Rows are points. Each copy is the shape, with its points in the same order, stretched, turned, moved and blurred by noise. Is it also mirrored, or only turned?

Shape:
array([[-0.43,  0.52, -0.21],
       [ 0.10, -0.34,  0.11],
       [-0.15, -0.06,  0.04],
       [-0.43, -0.09,  0.29],
       [ 0.05,  0.16, -0.06],
       [-0.11, -0.04, -0.25],
       [ 0.37, -0.46, -0.27]])
Copy 1:
array([[-0.61, -0.17, -0.56],
       [ 0.12,  0.30,  0.39],
       [-0.17,  0.11,  0.10],
       [-0.51,  0.15,  0.30],
       [-0.15,  0.22, -0.24],
       [-0.04, -0.07, -0.03],
       [ 0.49,  0.16,  0.25]])
Copy 1 is: only turned
Copy 2:
array([[ 0.46,  0.18, -0.62],
       [-0.47, -0.14,  0.17],
       [-0.21, -0.09, -0.15],
       [-0.24, -0.46, -0.35],
       [ 0.10,  0.10, -0.01],
       [-0.16,  0.32, -0.24],
       [-0.54,  0.37,  0.30]])
Copy 2 is: mirrored
Copy 3:
array([[-0.02,  0.52,  0.41],
       [ 0.07, -0.21, -0.33],
       [ 0.11, -0.03, -0.03],
       [ 0.37,  0.04,  0.01],
       [-0.11,  0.05,  0.16],
       [-0.11,  0.27, -0.21],
       [-0.31, -0.17, -0.58]])
Copy 3 is: mirrored
Copy 4:
array([[-0.42, -0.47, -0.32],
       [ 0.23,  0.24,  0.09],
       [-0.05,  0.03, -0.13],
       [-0.17,  0.30, -0.43],
       [ 0.00, -0.17,  0.13],
       [ 0.18, -0.28, -0.07],
       [ 0.55, -0.14,  0.24]])
Copy 4 is: mirrored

Shape:
array([[ 0.16,  0.06,  0.08,  0.26],
       [-0.36,  0.00,  0.38,  0.32],
       [-0.22, -0.16,  0.09,  0.26],
       [ 0.23,  0.30, -0.05, -0.16],
       [-0.23,  0.20,  0.12,  0.14],
       [ 0.43, -0.50, -0.29, -0.30],
       [-0.10, -0.01, -0.17,  0.16]])
Copy 1:
array([[-0.40, -0.27, -0.17,  0.02],
       [-0.27, -0.32,  0.23,  0.57],
       [-0.11, -0.47,  0.00,  0.28],
       [-0.20,  0.25, -0.19, -0.18],
       [-0.22, -0.04, -0.06,  0.42],
       [ 0.30, -0.42, -0.16, -0.81],
       [-0.02, -0.29, -0.29,  0.15]])
Copy 1 is: mirrored
Copy 2:
array([[ 0.31,  0.17, -0.11, -0.12],
       [-0.10,  0.58,  0.45, -0.05],
       [-0.06,  0.37,  0.03,  0.04],
       [ 0.28, -0.33,  0.08, -0.30],
       [-0.04,  0.29,  0.28, -0.35],
       [ 0.22, -0.56, -0.49,  0.48],
       [-0.08,  0.09, -0.17, -0.18]])
Copy 2 is: only turned

Shape:
array([[-0.16,  0.13, -0.11,  0.04,  0.15, -0.25],
       [ 0.08,  0.47,  0.03, -0.17, -0.17, -0.19],
       [-0.02, -0.33,  0.17, -0.33, -0.31, -0.15],
       [-0.03,  0.36, -0.31,  0.41,  0.10,  0.19],
       [-0.42, -0.32, -0.07,  0.11,  0.14, -0.60],
       [-0.48,  0.13, -0.37, -0.12, -0.39,  0.19],
       [-0.09,  0.19, -0.50,  0.34,  0.35,  0.21],
       [-0.04,  0.10,  0.23,  0.16,  0.28,  0.10],
       [-0.24, -0.05, -0.20,  0.24, -0.20,  0.01]])
Copy 1:
array([[-0.12, -0.14,  0.25, -0.30,  0.05, -0.14],
       [-0.29,  0.13,  0.41,  0.09, -0.41, -0.14],
       [ 0.60,  0.06,  0.00, -0.04, -0.46,  0.05],
       [-0.45, -0.23,  0.26, -0.01,  0.27,  0.27],
       [ 0.37, -0.51,  0.17, -0.60,  0.01, -0.26],
       [-0.21, -0.39, -0.18, -0.23, -0.55,  0.42],
       [-0.47, -0.29, -0.03, -0.17,  0.49,  0.21],
       [ 0.00,  0.26,  0.37, -0.17,  0.32,  0.20],
       [ 0.03, -0.44,  0.09, -0.16, -0.08,  0.29]])
Copy 1 is: only turned
Copy 2:
array([[-0.18,  0.06,  0.19,  0.17,  0.08, -0.37],
       [ 0.08,  0.32, -0.14, -0.29, -0.02, -0.33],
       [ 0.37, -0.43, -0.08, -0.13, -0.28, -0.20],
       [-0.53,  0.15, -0.23,  0.00,  0.46, -0.10],
       [-0.25, -0.24,  0.42,  0.49, -0.21, -0.60],
       [-0.08, -0.38, -0.04, -0.34,  0.40, -0.61],
       [-0.50,  0.04,  0.02,  0.25,  0.71, -0.12],
       [-0.26,  0.00,  0.09, -0.06, -0.07,  0.19],
       [-0.32, -0.31, -0.16, -0.01,  0.15, -0.33]])
Copy 2 is: only turned

Shape:
array([[ 0.33, -0.20, -0.55, -0.12,  0.02,  0.20, -0.41, -0.12],
       [ 0.07,  0.70, -0.13, -0.18,  0.28, -0.10,  0.02,  0.64],
       [ 0.62, -0.52, -0.20, -0.04,  0.17, -0.13, -0.29, -0.02],
       [-0.02, -0.04,  0.17,  0.03,  0.02,  0.02,  0.11, -0.56],
       [-0.23, -0.23, -0.07,  0.06, -0.02, -0.30, -0.18, -0.26],
       [ 0.20, -0.18,  0.30,  0.20,  0.04,  0.32, -0.12, -0.05],
       [ 0.16, -0.14,  0.00,  0.26,  0.21, -0.17, -0.08,  0.15],
       [-0.11, -0.03,  0.02, -0.08, -0.23, -0.40,  0.32, -0.47],
       [-0.13,  0.17,  0.01,  0.52, -0.35, -0.13,  0.26, -0.20],
       [-0.36, -0.01,  0.20,  0.26, -0.21,  0.07, -0.04, -0.69],
       [ 0.42,  0.56,  0.16, -0.48, -0.07, -0.20, -0.49,  0.55],
       [ 0.24, -0.03, -0.52, -0.18,  0.06,  0.44, -0.28,  0.07],
       [-0.15, -0.53, -0.08,  0.15, -0.18,  0.19,  0.17, -0.04]])
Copy 1:
array([[-0.05, -0.29, -0.27,  0.53, -0.38,  0.24,  0.07,  0.23],
       [ 0.11, -0.42, -0.47, -0.11,  0.65, -0.31, -0.30,  0.39],
       [ 0.21,  0.14, -0.33,  0.44, -0.31,  0.10,  0.37,  0.23],
       [ 0.24,  0.02,  0.03, -0.03, -0.25,  0.45, -0.16,  0.00],
       [ 0.07, -0.19, -0.30, -0.14, -0.19,  0.05,  0.08, -0.27],
       [ 0.44, -0.12,  0.24,  0.26, -0.21,  0.12, -0.01,  0.16],
       [ 0.19, -0.10, -0.06,  0.08,  0.14, -0.09,  0.30, -0.07],
       [-0.06,  0.35, -0.15, -0.24, -0.16,  0.23, -0.17, -0.15],
       [-0.13,  0.02,  0.36,  0.05,  0.13,  0.01, -0.17, -0.33],
       [ 0.19, -0.14,  0.15,  0.03, -0.31,  0.45, -0.24, -0.37],
       [ 0.56, -0.03, -0.84,  0.25,  0.32, -0.43, -0.53,  0.36],
       [-0.01, -0.53, -0.09,  0.48, -0.28,  0.12, -0.06,  0.44],
       [-0.06, -0.21,  0.34, -0.09, -0.35,  0.00,  0.30,  0.11]])
Copy 1 is: only turned
Copy 2:
array([[ 0.17, -0.18,  0.16, -0.26,  0.19,  0.57, -0.05, -0.11],
       [-0.04, -0.49, -0.77,  0.34,  0.52,  0.10,  0.19,  0.27],
       [ 0.39, -0.23, -0.16, -0.35,  0.03,  0.26, -0.58, -0.31],
       [ 0.08,  0.39,  0.18,  0.21,  0.05, -0.09, -0.06, -0.22],
       [ 0.09,  0.13, -0.05,  0.12, -0.45,  0.12, -0.19,  0.04],
       [ 0.30, -0.06,  0.21, -0.09,  0.29, -0.36, -0.13,  0.04],
       [ 0.34, -0.30, -0.30,  0.00, -0.12, -0.11, -0.19, -0.07],
       [-0.19,  0.54, -0.28,  0.07, -0.19,  0.01, -0.10, -0.33],
       [ 0.14,  0.30, -0.30, -0.11, -0.13, -0.26,  0.42, -0.16],
       [ 0.13,  0.59,  0.36,  0.24, -0.19, -0.12,  0.22,  0.00],
       [ 0.17, -0.10, -0.84, -0.04,  0.76,  0.30, -0.20,  0.63],
       [-0.02, -0.32,  0.21, -0.21,  0.43,  0.41,  0.07, -0.03],
       [-0.22, -0.07,  0.28, -0.32, -0.20, -0.27, -0.14, -0.22]])
Copy 2 is: only turned

Shape:
array([[-0.08, -0.16,  0.62, -0.39,  0.21, -0.12,  0.24, -0.19, -0.27],
       [ 0.36,  0.42,  0.27, -0.01, -0.30, -0.23,  0.48,  0.41, -0.27],
       [-0.15,  0.02,  0.04, -0.17, -0.23,  0.05, -0.13, -0.06,  0.46],
       [ 0.39, -0.17, -0.06, -0.17, -0.19,  0.02, -0.15, -0.13,  0.17],
       [ 0.42, -0.03,  0.04, -0.32,  0.31,  0.44,  0.05,  0.03, -0.17],
       [ 0.31, -0.20,  0.24, -0.01, -0.29, -0.26,  0.31, -0.16, -0.26],
       [ 0.12, -0.23,  0.09,  0.09, -0.07,  0.43, -0.09,  0.07, -0.11],
       [ 0.30, -0.23, -0.23, -0.17, -0.24,  0.00, -0.02,  0.01, -0.11],
       [ 0.36,  0.06, -0.18, -0.02,  0.14, -0.23,  0.36,  0.02, -0.02],
       [-0.71, -0.08, -0.08, -0.03, -0.23, -0.16, -0.13, -0.21, -0.02],
       [ 0.31, -0.20,  0.14,  0.01, -0.31, -0.16, -0.21,  0.11,  0.42],
       [-0.04,  0.16, -0.22, -0.09, -0.03, -0.09, -0.23, -0.20,  0.09],
       [ 0.15, -0.20, -0.17, -0.39,  0.21, -0.19,  0.06,  0.01, -0.18],
       [ 0.18, -0.12, -0.18,  0.00, -0.02, -0.25, -0.17, -0.07, -0.13]])
Copy 1:
array([[-0.38,  0.17,  0.68, -0.05,  0.20,  0.58, -0.04,  0.06,  0.23],
       [-0.09,  0.32, -0.15, -0.26,  0.39,  0.55,  0.06,  0.06, -0.66],
       [-0.09,  0.25, -0.07, -0.36, -0.03, -0.43, -0.11, -0.07,  0.11],
       [ 0.35, -0.03, -0.10, -0.44,  0.01,  0.02, -0.06, -0.18,  0.19],
       [-0.03, -0.14, -0.17, -0.15, -0.09,  0.46,  0.26, -0.16,  0.50],
       [ 0.26,  0.23,  0.31, -0.07,  0.09,  0.49, -0.10, -0.04, -0.09],
       [-0.07, -0.10,  0.13, -0.05, -0.28,  0.00,  0.24, -0.44,  0.09],
       [ 0.39, -0.20, -0.10, -0.24, -0.05,  0.04,  0.09,  0.02,  0.06],
       [ 0.35,  0.20, -0.35,  0.06,  0.42,  0.37,  0.04,  0.25,  0.14],
       [-0.32,  0.18,  0.39,  0.14, -0.30, -0.54, -0.19,  0.32,  0.06],
       [ 0.38,  0.00, -0.03, -0.48,  0.26, -0.28, -0.16, -0.33, -0.13],
       [ 0.01,  0.10, -0.24, -0.06, -0.08, -0.19, -0.28,  0.20,  0.21],
       [ 0.17, -0.25,  0.02, -0.02,  0.19,  0.30,  0.08,  0.30,  0.38],
       [ 0.32, -0.16, -0.09, -0.02,  0.08,  0.11, -0.18,  0.14,  0.15]])
Copy 1 is: mirrored
Copy 2:
array([[-0.09,  0.04,  0.07, -0.06,  0.46, -0.13,  0.66,  0.40,  0.10],
       [ 0.26, -0.16, -0.02,  0.13, -0.16, -0.20,  0.00,  0.94,  0.08],
       [ 0.30,  0.00,  0.48, -0.24, -0.01, -0.10,  0.07, -0.18,  0.06],
       [-0.01, -0.37,  0.33, -0.18,  0.17, -0.15, -0.15, -0.02,  0.03],
       [-0.34, -0.29, -0.25, -0.32,  0.26, -0.32, -0.10,  0.23,  0.43],
       [-0.03, -0.42,  0.13,  0.15,  0.14, -0.06,  0.17,  0.41, -0.13],
       [ 0.04, -0.23, -0.22, -0.26,  0.11,  0.11, -0.09, -0.08,  0.09],
       [-0.12, -0.37,  0.13, -0.23, -0.07, -0.09, -0.12,  0.07, -0.21],
       [-0.12, -0.19,  0.01,  0.21, -0.03, -0.60, -0.05,  0.31,  0.06],
       [ 0.12,  0.39,  0.42, -0.16, -0.17,  0.29,  0.24, -0.29, -0.44],
       [ 0.55, -0.32,  0.36, -0.12,  0.12, -0.23, -0.11, -0.07, -0.11],
       [-0.07,  0.18,  0.46, -0.08,  0.09, -0.09, -0.23,  0.00, -0.05],
       [-0.23, -0.14,  0.04, -0.25,  0.10, -0.43,  0.12,  0.20, -0.19],
       [-0.02, -0.12,  0.20,  0.03,  0.13, -0.16, -0.16,  0.07, -0.31]])
Copy 2 is: mirrored
Copy 3:
array([[-0.27,  0.06, -0.21, -0.32, -0.08, -0.34,  0.25,  0.26,  0.57],
       [ 0.11,  0.43,  0.08,  0.18,  0.36, -0.59, -0.35,  0.57, -0.06],
       [ 0.28,  0.11, -0.04, -0.10, -0.14, -0.16,  0.08, -0.35,  0.27],
       [ 0.09,  0.36,  0.16, -0.05, -0.41, -0.13,  0.20, -0.12, -0.03],
       [-0.26,  0.20,  0.23, -0.54, -0.28, -0.12, -0.12,  0.11,  0.01],
       [ 0.00,  0.32,  0.17,  0.16, -0.06, -0.28,  0.28,  0.42,  0.16],
       [-0.05, -0.24,  0.27, -0.09, -0.29, -0.01, -0.02,  0.05,  0.09],
       [ 0.18,  0.35,  0.14, -0.01, -0.34,  0.05,  0.14,  0.17, -0.13],
       [ 0.06,  0.39,  0.16, -0.21,  0.27, -0.29,  0.19,  0.26, -0.18],
       [ 0.22, -0.19, -0.33,  0.20,  0.05,  0.38,  0.18, -0.17,  0.32],
       [ 0.30,  0.18,  0.06,  0.07, -0.30, -0.53,  0.28, -0.15,  0.00],
       [ 0.04,  0.28, -0.13,  0.06, -0.06,  0.16,  0.04, -0.28, -0.09],
       [ 0.03,  0.32, -0.11, -0.37, -0.20,  0.02,  0.25,  0.23, -0.09],
       [ 0.03,  0.23, -0.06,  0.11, -0.13,  0.03,  0.26,  0.05, -0.22]])
Copy 3 is: only turned
Copy 4:
array([[ 0.09, -0.38,  0.38,  0.46,  0.12,  0.22,  0.26,  0.35, -0.25],
       [ 0.19, -0.26, -0.59, -0.13,  0.18, -0.68,  0.12,  0.54, -0.20],
       [-0.52, -0.12, -0.29, -0.06, -0.29,  0.22,  0.21, -0.03, -0.16],
       [-0.46, -0.52, -0.10, -0.02, -0.18, -0.11, -0.15, -0.12, -0.11],
       [ 0.23, -0.80, -0.04, -0.11, -0.16,  0.13, -0.14, -0.09, -0.23],
       [-0.12, -0.27,  0.13,  0.39,  0.14, -0.48, -0.08,  0.18, -0.25],
       [ 0.13, -0.33,  0.08,  0.09, -0.50,  0.06, -0.16, -0.03, -0.02],
       [-0.31, -0.42, -0.24,  0.24, -0.07, -0.16, -0.34, -0.06, -0.07],
       [ 0.02, -0.31, -0.25, -0.01,  0.49, -0.39, -0.15, -0.16, -0.15],
       [-0.42,  0.50,  0.03,  0.38, -0.06,  0.46, -0.17,  0.24, -0.10],
       [-0.61, -0.38, -0.22, -0.07, -0.26, -0.28,  0.19, -0.03,  0.17],
       [-0.43, -0.09, -0.13, -0.21,  0.05,  0.20, -0.30,  0.12, -0.19],
       [-0.17, -0.47, -0.18,  0.33,  0.32,  0.11, -0.27, -0.04, -0.01],
       [-0.35, -0.21, -0.03,  0.08,  0.15, -0.08, -0.40,  0.06,  0.06]])
Copy 4 is: only turned
